Each wall is flat, endless, passes through zero and stands at right angles to its row. A trip goes straight from one point to another. Which walls does it cross, in order?

Walls:
(1): [ 15 -15]
(2): [-35 -29]
(3): [  5 -16]
(4): [-31  12]
(5): [-18  10]
(6): [  8 -18]
(7): [-31  27]
(8): [13 40]
Trips:
[-51  31] to [-8 -6] -> 8, 3, 6
[50  0] to [15  9] -> 3, 6
[-46 -32] to [14 -3] -> 1, 7, 5, 4, 2, 8
[59 38] to [43 47] -> 1
[-27  13] to [-60 -63] -> 8, 3, 6, 1
[-21 -13] to [-20 -25] -> 1, 7
[-21  -5] to [ 4 26] -> 8, 2

Walls:
(1): [ 13 -17   1 -21  48 -24]
(2): [  7 -48  -3 -25 -20  12]
(3): [ 20 -55  -4 -24 -28 -33]
(4): [ 53 -50 -13  11   3  -7]
(5): [ -3 -23  43 -21   9 -26]
(6): [ -1  -2 -11  12  -3  10]
(7): [  1  58 -31 -30   5 -20]
(8): [-13  61  38  68  40  -9]
(9): [-22   5  -8  57   5   5]
Trips:
[ -4   4  -9 -19 -52  12] to [30  6  9 -6  7 36] -> 4, 3, 7
[ 54  11 -16 -30 -11  31] to [42  8 36  9 -8  5] -> 6, 7, 5, 8, 2

Walls:
(1): [ 14  14  -5  33  17  50 -19  -9 -26 -20 -38   5]
(2): [ 24  12  -9  40  17   1 -11  29   5 -13 -10 -57]
(3): [  0  15 -27  18 -47  23 -35 -33   9  23  25 -14]
(4): [ -8  40  -6 -45  -8  13 -32 -61 -39  -3 -65  -4]
(5): [ -1  24  22 -36   6 -25   8   3  47  34  -5 -22]
(6): [ -6  10  18  -5 -26  22   6  11 -29 -15  31 -24]
(7): [-29 -17   6   3  -9 -23 -26  31 -25  33   4 -17]
(8): [ 22   6 -53  24 -21 -21   6 -38  20  -7 -36  56]
(9): [-38  33 -44   2 -12  -3 -14  19 -39 -16  32  19]
(10): [ 26 -12 -23 -15  50 -32 -10  -7 -18  -2  11  48]
(11): [  2   9  63 -34  -1 -10 -35  28  43  -6  13 -36]
Trips:
[  5  25  36 -81  -6  11  53 -11 -53  45  -8  60] to [-41 -20  -1 -29  14 -27 -16  13 -14  -4 -17 -23] -> 7, 11, 6
[ 63 -14  -1   0 -39   0 -33 -30 -13   8 -45 -33] to [ 15 -26  17 -37  10  34 -17  21   3  -5   5 -41] -> 6, 5, 8, 7, 3, 4
[ -9  22  57  -2  19 -40 -35 -35  -9  44  10  -8] to [-26 -29  17 -18 -51 -20  -4 -10  34 -16  20  -9] -> 10, 6, 4

Walls:
(1): [ 17  45 -25 -14 -67 -20 -10 -26  27  18 -82 -23 -21   9   2   7 -10  17
 -10 -12   1  43 -16  52]
(2): [  7  29   5   6 -36   8 -46  20 -12 -30  -2 -37  23 -15  20  23   1  -8
 -51  19  12   5 -23   2]
(3): [ 12  -6   1 -34   9 -58  -8  28  -3  31  -6  59 -20  14  -1  44 -11  11
   6 -19  12   1  37 -10]
(4): [-16 -17  37  12  12  54  39  -1  10 -14 -23 -10  63   1  31  -1  16  -3
  24  -1 -30 -46  13  -3]
(5): [  9   2  44 -30 -15 -15  25  40  31  53 -15 -42  18   8  30  21   2   3
  41  15 -19  74  -7  42]
(6): [-47  37 -43   7 -15  44  27 -22   9  21 -19 -29  -7 -15 -33  18  -4 -23
 -22 -45  23  29 -49  -9]
(7): [ 45 -24   3  -6 -33  -7  -9  20  55 -10  11  22  -2 -23  33  65 -24  -5
  -4 -40 -40  -4   1   8]
(8): [-36 -58   4 -41  -1  -2   6  15  42 -18 -17  23  25   4  34 -81  23  -7
   0 -35 -12 -23 -28 -19]
(9): [-35  17 -13  22  50  36   6 -24 -16  -8  -7  -2  60  -6  25  72  -5   6
  -3  -1   4 -16  -8  29]
(10): [  6   1 -19   7   1 -11  21 -44  -5  15 -14  -2  18   6 -30 -60 -24   9
   1  16  -3   8 -26  29]
(11): [ -7 -15  -4  -9  19  12  11 -27  15  47 -11  44  11 -23   7   9  17 -35
   9   9 -19 -34  28   6]
Trips:
[  4  54  10 -11  26  -1  -9  36 -47 -11  -4  21 -12  31   9 -27  18   3
  -9  14  66  44  33 -64] to [-31  25 -19  -8   3  11 -37 -26 -34  -4  65 -84  18 -19 -35  23  15  18
 -10   9 -21 -14  -1   8] -> 6, 3, 9
[ 10 -12 -15  13   5   4 -36  14  10  -7  -5  18  21  39  17  -6  17 -50
 -34   5 -14  11  56  -2] to [ 37  -2 -11 -10  18   9 -26  52  -9 -10 -38   1 -16  -4  -1   9  31  55
 -37 -43  14  14  15  22] -> 4, 1, 11, 8, 5

Walls:
(1): [ -8  54 -10  -7  25  20 -17 -74 -11  49 -63 -38  -3  14  24  50  33 -39
 -18 -44  -3  39  47 -58   7  -6 -10  13   5  -6  20 -34  37  23  15   6
   7   2 -29 -29  -7  11  23  10  -6  13  22 -30]
(2): [-24  -7  29   2  -5  20  15  16  13  14 -67 -23  44   7  -9  -4   8   1
 -20  17   5 -15 -39   3   4 -12   0  12 -35 -55  17 -18 -38  18  25  11
   3 -27  23  -4  -8   1   7  17   7 -13   0  43]
(3): [ 20   3   9 -29  33   9 -66  42  17 -24 -20 -24 -12  16  15 -10  13  -1
  23 -33 -14  60  12   3 -24 -16 -14 -15 -15  26  -2 -24   6  38 -21 -48
   0 -10   3  -6  20   2  21  20   0 -10 -43  15]
(4): [  7 -15   2 -27   5   7  13  -1 -33 -40 -10 -14 -38 -29 -27 -47  39 -15
  45 -27 -11   6  14 -26  29 -10  45  27  -6 -19   3   6   1   8 -16   2
  17   9 -18  13 -24 -40   1 -16  56  46  27 -16]
(5): [-13   4   3  52 -10 -24  -3 -34  32  19  57  38  12  -3  -7  10  -6 -30
 -66  24  -1  34 -21 -23  30   3  17 -13 -17  34   1  36 -48 -61  24   7
 -10  13  12 -22  -8 -33  27  21 -42 -16  23  21]
(6): [ 29  73 -31   4  52 -18  -3 -57 -32 -88 -18 -17  42 -35 -12  32  52   2
   2 -68 -38  24 -14 -10 -10 -42 -15  10  19   4  -2  11  -8   8  38  16
  43 -23  25  19 -14 -46 -12  -1  69 -48  16  -7]
(7): [ 18  -9   7 -14  17   1   1  11  -3 -23 -49  30  30  -1 -17 -54 -36 -17
 -12  61  54  -7  -8 -10   6  -6   8  11   6  15   5 -22 -29 -20  21 -32
  -7 -19  -5  -6 -12 -38 -18 -56  -2  29 -36 -21]
(8): [-25 -16   4 -28 -38 -15 -15 -17 -35 -20  -8 -14  10 -22  34   9 -42  -1
  44 -35  22 -28  -5  33 -13   2 -39 -14  -3   8  20  79  22  -4  -9  23
  -1  46  13 -42   5  -5 -45  -8   9  24   5  36]
(9): [ 50  17  17 -12   9  32 -11 -22 -17 -34 -52  -6   8  26 -46  32 -17  11
   8  29  27   3 -26   2  13 -15  18 -37  25 -12   0  15  11  -9   4 -18
  10  19 -75 -26  21  37  -9 -13  16  47 -31 -48]
Trips:
[ 32 -28   8 -26 -33  33  15 -21 -21  44 -18 -10  34  35 -45   1  34  33
 -15  13  19   5  12  25 -10  54 -49  -5 -26  21  48 -21 -13 -27  45  20
  -7  28  -7 -17  60 -20   1  39  41 -12  26   1] to [ 23 -50  12   6 -59  47  -4  23 -15 -31  -2   8  -1  30 -21  -2  47 -21
 -35  11 -19 -29  -4 -82 -20  20   7  -2  -6  -6  23  19 -17  -8  15 -19
   5 -19  -3  25   0 -28  32 -12  26  21 -22  -9] -> 7, 8, 4, 1
[ 15  28  23   8 -11   2 -12  16  26  29 -20 -36 -46   5 -42  -4  33   9
 -15 -31   5   9 -28   6  10 -12 -13   2 -28  44 -41 -33   8 -29  15 -28
  35  18 -28  11   1   4  21 -19 -17  16   7 -27] to [  3 -21 -37 -61 -18   1  14  12  -2  30 -21  -8 -17 -21  15 -29  16  52
 -20 -54  -5  10 -15  13  12 -16   0 -10 -17  18  27  -8  22 -17 -34   2
  -1 -11  16  23 -50 -44 -23  15  23  27   8  66] -> 5, 9, 6, 2, 8, 1
[ -9 -11 -22   1 -27  -6   8  32  -8   1  34 -65  -8   0   2  30  -3  -5
 -14  -3  14  30   8  -3   7  -3 -40   4  -1  -2 -33  11 -10  26  16   1
 -56 -16  -8  11  -9 -12  -2 -41  38 -11 -16   6] to [-26 -21 -19   0  25   8 -10  12 -23   4  44   7   8 -36   3   1 -28 -18
  33   9   5  -5 -48   7  28  -7 -22 -35 -23  22 -38  20  45 -14 -25  23
  25 -12  11  42 -30  24 -19   2  33  17 -40  61] -> 6, 4, 3
[-16  39   9  37 -27 -52  43  23 -29 -39  26  14  29  26  11 -19 -14  -8
 -21 -35  18   1 -43  -1   4  22  37  -2 -33 -13  -7  -8 -11   7 -25 -43
 -51  16 -12  41  38  14  -6 -17 -39 -22  26 -30] to [ -7  52 -22  -8   0  44  43 -25  -4 -33  14 -11  19 -22  63 -29  29 -31
 -17  15  -1 -21  34  15 -17 -13  66 -26   2  14   6 -32 -57 -52 -16  18
  25  -1 -17  41 -23  17  -8  24   8  17 -27  -1] -> 6, 4, 1
